Rows are points. Two turns around zero, p and q, are shown by what they do to some points. Where does a point land after both, in the order given? Backwards means that the second turn is done in reverse. Each puzzle has new turns, and all numbers are rounded.

Turn p:
-1.17,+0.75,+0.94 => -0.64,+0.61,+1.42
-1.10,+0.11,+4.14 => -1.39,-1.56,+3.74
+1.76,-0.44,-0.54 => +1.24,-0.95,-1.07
-2.27,-1.51,-2.46 => -2.37,+1.60,-2.31
+2.13,+0.93,-0.11 => +2.27,-0.51,-0.09
+0.65,+0.17,-1.97 => +0.89,+0.81,-1.70
Turn q:
-1.08,+0.36,+0.59 => +0.18,+0.94,+0.85
-1.71,+1.35,-3.26 => -0.20,+2.88,-2.65
+1.44,-2.45,+0.65 => -1.62,-2.36,+0.54
+1.34,+0.74,+2.03 => +1.65,-1.45,+1.28
Where do these land?
p, then q: +1.17,-0.50,-1.15 => -0.49,-0.46,-1.58
q, then p backwards: -2.62,+1.33,+1.41 => -1.11,+3.06,+0.20
p, then q backwards: +1.58,-1.30,+0.52 => +2.10,-0.22,+0.11
q, then p: -1.79,-2.48,+0.24 => -2.01,+1.19,+1.98
q, then p: +1.66,+2.95,-1.03 => +2.54,-0.55,-2.40

Turn p:
-1.68,+0.09,-0.82,-2.47,-0.15,+1.75 => -1.51,+1.18,-0.99,+0.60,-2.66,+0.77
+1.77,+1.38,-0.07,+2.20,-1.20,+2.90 => +2.14,+1.76,+0.08,+2.64,+1.68,+1.50
-2.96,+0.00,-0.53,-2.84,+0.04,+1.45 => -2.25,+0.75,-0.82,+0.78,-3.51,+0.08
+2.24,-2.02,-1.74,-2.81,+1.70,-0.55 => -1.62,+0.57,-2.12,-3.54,+0.47,+1.75
+1.55,+1.78,+1.11,+1.52,-1.47,-0.56 => +2.55,+0.49,+1.92,+0.23,+1.02,-0.14
+0.88,-1.63,-2.85,+0.74,+0.61,-2.67 => +1.04,-2.20,-2.61,-2.40,+0.93,-0.49
-1.66,-1.52,+2.01,+1.96,-1.75,-0.52 => +0.00,-3.00,+1.98,+1.82,+0.02,+0.01
-2.19,+0.33,+1.53,+0.89,+1.02,-0.67 => -1.17,-0.82,+1.08,+1.05,-0.12,-2.28
+2.07,+1.60,+1.36,+0.82,+1.18,-1.13 => +0.84,+1.27,+1.47,-1.18,+2.17,-1.19
Turn q:
+0.04,+1.17,+0.17,-1.07,-0.31,-1.47 => -1.69,+0.54,-0.87,+0.03,-0.92,-0.23
-0.37,-1.81,+0.02,-1.27,+0.03,-1.72 => -2.14,-0.59,+0.24,-0.93,+1.45,-0.16
-0.25,+0.87,+1.65,-1.44,+0.79,+0.26 => -0.89,+1.78,+0.89,-0.23,-0.81,+0.93
+0.32,+1.15,+0.08,+1.56,-4.59,+1.71 => +1.16,-3.25,+0.41,+2.65,-2.94,+0.34
-2.13,-0.77,-0.15,+6.19,+1.20,+1.78 => +4.62,+0.17,+0.42,+3.91,+3.19,-1.04
+0.93,+1.25,-0.69,-1.38,+1.05,-4.49 => -3.30,+1.43,-2.50,-1.10,-0.09,-2.38
+0.48,-2.47,-0.38,-0.75,-0.04,+0.47 => -0.06,-1.37,+1.10,-1.63,+1.20,+0.29
+1.42,+0.15,+0.39,+0.15,+1.13,+1.69 => +1.72,+0.85,+0.97,-1.12,-0.66,-0.10
-0.42,+0.46,-1.09,-1.98,+0.73,+1.77 => +0.58,+0.44,-0.65,-1.58,-0.44,+2.35
Where do these land?
q, then p: +0.83,-2.63,+1.49,+1.12,-2.40,+0.00 => -1.94,-2.65,+2.04,-0.20,+1.34,+0.21
p, then q: +2.45,+1.83,-0.82,-1.78,-0.92,-1.67 => -1.11,+0.44,+0.08,-2.15,-3.23,+0.55
q, then p: -0.04,-2.16,+0.56,-1.47,-2.27,-0.93 => -2.67,-2.03,+0.47,+0.96,-0.83,+0.23
p, then q: -2.19,+0.53,+2.71,-1.78,-2.57,-0.22 => -1.18,-1.45,+3.11,+2.72,-1.28,+0.11
p, then q: +1.09,-1.31,-0.25,+0.78,+1.08,-2.03 => -0.99,+0.66,+0.07,-2.21,+1.52,+0.49
p, then q: +1.42,+0.54,-1.74,+0.64,+2.01,+0.23 => +0.32,+1.21,-2.51,-1.39,+0.11,-0.14
q, then p: -2.48,+0.84,-1.60,+2.07,+0.42,+1.23 => +1.09,+1.02,-2.12,+0.55,+2.87,+0.37
p, then q backwards: -2.04,+1.75,+1.33,+1.78,+3.33,+3.09 => -1.90,+1.17,+2.45,+2.39,+0.71,-3.95
q, then p: +0.97,+0.61,-1.69,-1.37,+1.32,+0.31 => +0.23,+1.42,-1.02,-1.19,-1.61,+0.88

Turn p:
-0.72,-2.09,-0.66,+0.50,+2.32,-0.67,-0.95,+1.69 => +1.23,-0.75,-0.24,+2.30,+1.78,-0.20,+1.07,+1.85
-2.91,+1.25,-0.92,-0.30,-1.23,+1.22,+1.77,-2.53 => -1.80,+1.61,+0.31,+0.74,-3.49,-0.07,+1.38,-1.72
+1.11,-2.76,-0.22,+1.21,+0.69,+2.04,-0.07,+0.46 => +1.89,-1.84,+2.24,+0.30,-0.36,-0.16,+0.42,+1.69
-1.66,+1.12,-1.19,-0.16,-2.02,+1.37,-1.75,-1.59 => -2.31,+0.41,+0.21,+0.64,-2.41,+2.16,-0.73,+0.09
+2.23,-1.57,+0.55,-1.87,+2.46,+0.54,-1.11,+1.60 => +3.20,-1.12,-1.44,-0.91,+1.22,+0.43,+0.12,+2.29
-0.76,+2.12,+1.76,+3.05,-1.42,-1.37,+2.24,-2.05 => -1.84,+1.68,+2.45,-0.56,+0.65,-0.75,+0.22,-4.13
-1.16,+2.95,+1.69,+0.45,-0.43,-0.46,+0.34,-2.36 => -1.28,+2.44,+0.20,-0.92,-0.24,+1.43,+0.40,-2.91
-0.08,+2.51,-3.00,-0.59,-0.78,+1.03,-1.68,-0.13 => -0.87,+1.42,-1.03,+1.18,-2.03,+1.14,-2.97,+0.85
-0.21,+2.22,+2.25,+0.56,-0.99,-1.01,+2.80,+1.50 => -1.35,+2.29,+0.45,-2.27,+1.44,-2.52,+0.38,-1.19
+3.20,-3.25,-1.43,-1.94,+1.70,-1.60,-0.59,+1.56 => +3.07,-3.61,-2.37,+0.42,+1.42,-1.19,-0.89,+1.54
+0.95,-2.51,+1.17,-0.92,-0.30,-1.10,-0.99,+1.83 => +0.06,-2.55,-0.78,-0.90,+2.01,-0.29,+0.62,+1.61
Turn q:
-1.61,-1.51,+1.22,+1.06,-1.55,-1.45,-3.09,+0.74 => +0.69,+0.99,-0.58,+0.78,-1.67,-3.13,-2.55,+0.80
+1.56,-0.77,+0.78,-1.88,+1.31,+1.04,+0.48,+3.47 => -1.70,-2.83,+1.17,-0.82,+2.79,-1.06,-0.59,+0.31
-1.35,-1.60,+0.62,+3.63,+2.08,+1.28,-0.54,-1.34 => +0.24,+3.99,+0.28,+0.87,+1.39,+1.17,-2.42,-0.04
-0.56,+0.33,-2.27,-1.61,+1.13,-1.74,+0.78,-0.59 => -0.70,-0.59,-1.62,+1.09,-0.01,+0.06,+1.93,-2.25
+2.31,-1.31,-2.68,-1.10,-0.52,-1.04,+0.22,-0.54 => +2.22,-1.34,+0.24,+1.24,+0.98,-0.80,+2.20,-1.54
-0.04,+0.96,+3.25,-0.17,-1.23,+0.41,+1.07,-1.23 => -0.65,+0.74,+1.83,-2.54,-2.06,+0.58,-0.03,+0.70
+1.54,+5.99,+0.21,-1.65,-0.52,-1.56,+0.99,-0.04 => -0.02,-3.51,-2.38,-3.29,-2.48,+2.76,+1.38,-0.46
+0.08,-1.04,-1.82,-1.46,-0.33,+1.20,-1.20,-0.51 => +0.35,-1.02,+0.86,+2.76,-0.02,-0.06,+0.52,-0.01
-1.94,-1.04,+0.68,+3.19,-0.38,+1.86,+1.29,+0.03 => -0.44,+3.57,+0.19,-0.08,+1.07,+0.49,-0.44,+2.49
Where do these land?
q, then p backwards: -1.86,-0.07,-1.22,+1.89,-0.03,+0.37,-0.50,+2.26 => -0.49,+0.76,-1.24,-1.23,+0.67,-1.20,-1.01,+2.69
p, then q backwards: +4.19,-1.54,+0.74,-1.70,+0.02,+1.76,-0.69,-0.49 => +3.59,+2.73,+1.33,+0.90,-1.45,-0.42,-1.21,+0.69
q, then p backwards: -0.84,-1.06,-1.49,-0.18,-1.24,-1.94,+4.00,-0.01 => -2.87,-0.31,+2.64,-1.41,+1.12,-0.63,+2.44,+0.65
q, then p backwards: -1.27,+0.37,-0.40,-1.29,-2.41,+0.97,-0.71,-1.14 => -1.66,-1.30,-1.72,-0.21,-0.05,+2.13,+0.19,-0.31
q, then p: -3.31,-0.15,-1.09,-0.58,+1.01,-0.94,-1.58,+0.77 => -2.11,+0.29,+0.85,+3.32,+0.01,+0.30,-0.89,-0.56
q, then p backwards: +0.21,+2.83,-0.41,-2.27,-1.97,-3.40,+0.96,-0.86 => -0.49,-1.88,+0.59,-3.68,-0.98,+0.61,+2.12,-2.63
p, then q: +0.76,+0.91,+3.49,+1.94,+0.59,+2.16,-0.84,+1.83 => -3.10,-2.62,+1.29,-2.12,+0.29,+1.08,-1.53,-0.43
q, then p backwards: +2.47,+2.14,+0.13,-2.07,+0.38,+0.58,+1.65,-1.60 => +0.18,-1.94,+2.49,+0.07,-0.66,+0.88,-1.02,-2.92
p, then q backwards: -1.12,-1.28,-1.92,+1.97,+0.94,-0.67,-1.53,-0.89 => -0.18,-0.74,-2.10,-1.29,+0.70,+2.10,-1.61,-0.86
p, then q backwards: +0.77,-2.15,+2.17,+2.27,+2.73,+1.12,-0.77,+0.13 => +3.61,-1.24,-1.18,+0.45,-0.93,+2.30,+1.22,-0.80
